Each point is reached from the start by the listed moves, each made once or not at all, plus a little noise. Is the number of moves made odd or even? Then give how often each move was made.

Moves:
(1): [ 45 -16   3]
(2): [11 46  9]
(3): [-6 -7 39]
Start: [14 -3 19]
Points:
[  8 -10  59] => odd (0, 0, 1)
[25 44 29] => odd (0, 1, 0)

Moves:
(1): [23  4  5 -1 -2  5 -3  7  3 -2  3 -3 10]
(2): [ -6  25  -3  -7  -3  -3  -1   0   3 -10   3   4   6]
(3): [ -5   0  22 -10   1   7   5   1  -7 -10   1  -2   0]
(4): [  0  -4   4  30   3  -8   0  -5   5 -17  -2  -1  -6]
(5): [  5  -8  -6   0  23 -10   0   6   5  -4   1   0   0]
(6): [-10   6  -4   6   3  23  -2   1   4   3  -6   3   0]
(7): [11 -2  4 -2 -8 -1 33 11  3 -2 -1  5 -4]
(8): [-9  0  2  7 -8 -2 -6 24  0  0  2  2 -8]
(9): [ -7   1   4 -12  -6   3  -3  -5  27   0   3  -5 -10]
(10): [ 0 10 18  8 11 -7  2  2  5 25  0  1  4]
(11): [ -1 -10  -6  13   1   4   1  -1  -4  -4  40   2   0]
Start: [-19   3   9 -10  17  10  -7  -3   2  -6  -4   4  13]
Points:
[-14   3  10  -2  10  45 -11   1  30 -11  35   2  10] => even (1, 0, 0, 0, 0, 1, 0, 0, 1, 0, 1)
[-13  42  60   2  19  30  27   7  47 -18  -4   7  12] => even (1, 1, 1, 1, 0, 1, 1, 0, 1, 1, 0)
[-10   2  28  24  35  24  -8  30  11 -34  -4   5   6] => even (1, 0, 1, 1, 1, 1, 0, 1, 0, 0, 0)

Moves:
(1): [13  2  2 -8  6  4 -3  1  4  7 -5  0  5  5  1  5 -6  2 -3 -2  2 -9 -2  1
  5  3 -2]
(2): [-1 11  1  0 -7 -1  0  0 -1 -3 -2  1  2  5  2 -1 -1 -4  4 -2  3  1 -4  0
  1 -2  0]
(3): [-2 -1  9  0  1 -2  0  3  3 -1 -3  0 -4 -1 -4 -1  0  3  2 -7  0  1 -5 -2
 -5  3  3]
(4): [ 5  0  1 16  2 -6  1 -2 -4  3 -8 -4 -4  2  4 -8  1  3 -2  4 -1  5 -2 -3
  2  2  2]
(5): [-1  3 -1  3 14  2 -2  1  3 -2  1  8  1 -3  3 -3  3 -7  3  2 -2  1  0 -1
 -3 -4 -1]
(6): [ 1  1  9  2 -6 10 -6  5  0 -7  0 -2  2  1 -2  2  5  2 -2 -2 -3  3  3  3
 -1  2 -1]
(7): [ 1 -7 -2  3 -2  6 18 -7 -2  0  1 -1 -2  6 -3 -4  1 -4  0  1  1  3 -6  1
  0  7  3]
(8): [ 2  6  1 -3  5 -3  5 14 -4 -3  5  5  1  4  2  2 -6 -1  5  9  1 -8  2  6
 -1  2  2]
(9): [-3  0 -8 10 -1  1  0 -1 14  3  0 -4 -1 -1  4 -5  3  3  2 -4  1 -5  3 -4
 -4  0  0]
(10): [-5  3  6  2 -9  5 -6  3 -4 23 -7  5  1  7  5  6  2 -4  6  2 -1  2 -1 -3
 -4 -6 -4]
(11): [  5   4   9   3   3  -3  -1   2   0   0  14  -1   0   0   7   2  -4  -6
  -7 -10   1  -5   5  -7  -5  -4   6]
(12): [  1   0   0   5  -1   4   3  -2   3   0   1  18  -4   0  -7  -1   4   5
 -10   7  -4  -5  -2   7   5   0  -7]
(13): [ 2 -8  2  2 -3  0  3  1  1  6 -5  8 17 -5 -3 -1  2 -4 -3 -5  0 -3 -3  5
  2 -5 -5]
(14): [-4 -5  4 -2 -1  2 -6  5  7 -3  1  6  0 18  4 -3 -1  8 -6 -2 -5  5  0  2
 -2  4 -1]
(15): [  2   5  -1  -3  -2  -1  -3   2   3  -2  -2   9  -3 -12  19  -3  18   2
  -3  -3   0  -5   5  -1  -1   3  -4]
(16): [-1  3 -1  1  1 -4  4 -2  1 -1 -2  1  0  0  3 12  2  1  0  1  1  3  0  7
 -4 -3  1]
(17): [ 4  0  3 -3 -1 -4  3  2  2  3  5 -6  1 -4 -2 -2 11  0 -2  0 -2  1 -1  0
 -1 -6 -5]
(18): [ -4  12   2   2   9   1   5  -6 -11   2   2   0   0  -4   7  -6   0  19
   2   3  -6   5   3  -4  -2   6  -3]
(19): [ 3 -9  4  6 -2 -1 -4 -8 -2  3  3  7  0  0 -1 -3  5  3 17 -3  3  4 -3  8
 -3 -4 -3]
(20): [-1  3  7  3  3 -2  1 -5  3 -5  1  2  2 -5  4  2 -1 -1  0 16 -3  2 -2 -2
 -1  5 -3]
(21): [ -2  -3   0   0   2   5  -1   3   3   2   1  -1  -1  -1  -1  -1   5   9
 -12   2  17   1  -2  -6  -1   2  -5]
(22): [ 2  4 -8 -3 -7  1 -2 -3  3  5 -1  6 -1 -5 -2 -2 -5 -4  5  1  2 14  7  7
 -5  7 -3]
(23): [ -4   0   9   1   5  -6   3 -11   3   1  -3  -3   2   3  -2   2   4  -5
  -1   2   4   0  16   1   2   1  -1]
(24): [-5 -2 -2 -2  4 -1 -2 -4 -1  2  0 -4 -4 -4  2 -7 -3 -4 -1  1  1 -6 -3 12
 -9 -4  0]
Start: [-1  0  0  3 -6  0  3 -5  3 -8 -4  6  5  7 13 -6  4  2  0  7 -6 10 -1 -3
 -6 -9  1]
Points:
[ 11  17   9  17  22  11  18  -4  28   3  11  60  -4  14  46 -16  24  35
  -6   4   7  12   4  12 -34  12 -14] => odd (1, 0, 1, 0, 1, 0, 1, 1, 1, 0, 1, 1, 0, 1, 1, 1, 0, 1, 1, 0, 1, 1, 0, 0)
[  3  16  18  28  16  -1  32 -22   6  29 -12  16   0  17  27 -20  15  15
  -7  49 -15  -5   4   8 -13   1 -17] => even (1, 0, 0, 1, 0, 0, 1, 1, 1, 1, 0, 1, 0, 0, 0, 0, 1, 1, 0, 1, 0, 0, 1, 1)
[-10 -20  15  17   5   0  10 -29  42   6  -7  34  12  -5  30 -35  46   0
   1   9   9  24   5  17 -36  -1 -25] => even (0, 0, 1, 0, 1, 0, 1, 0, 1, 0, 0, 0, 1, 1, 1, 0, 1, 0, 1, 1, 1, 1, 1, 1)
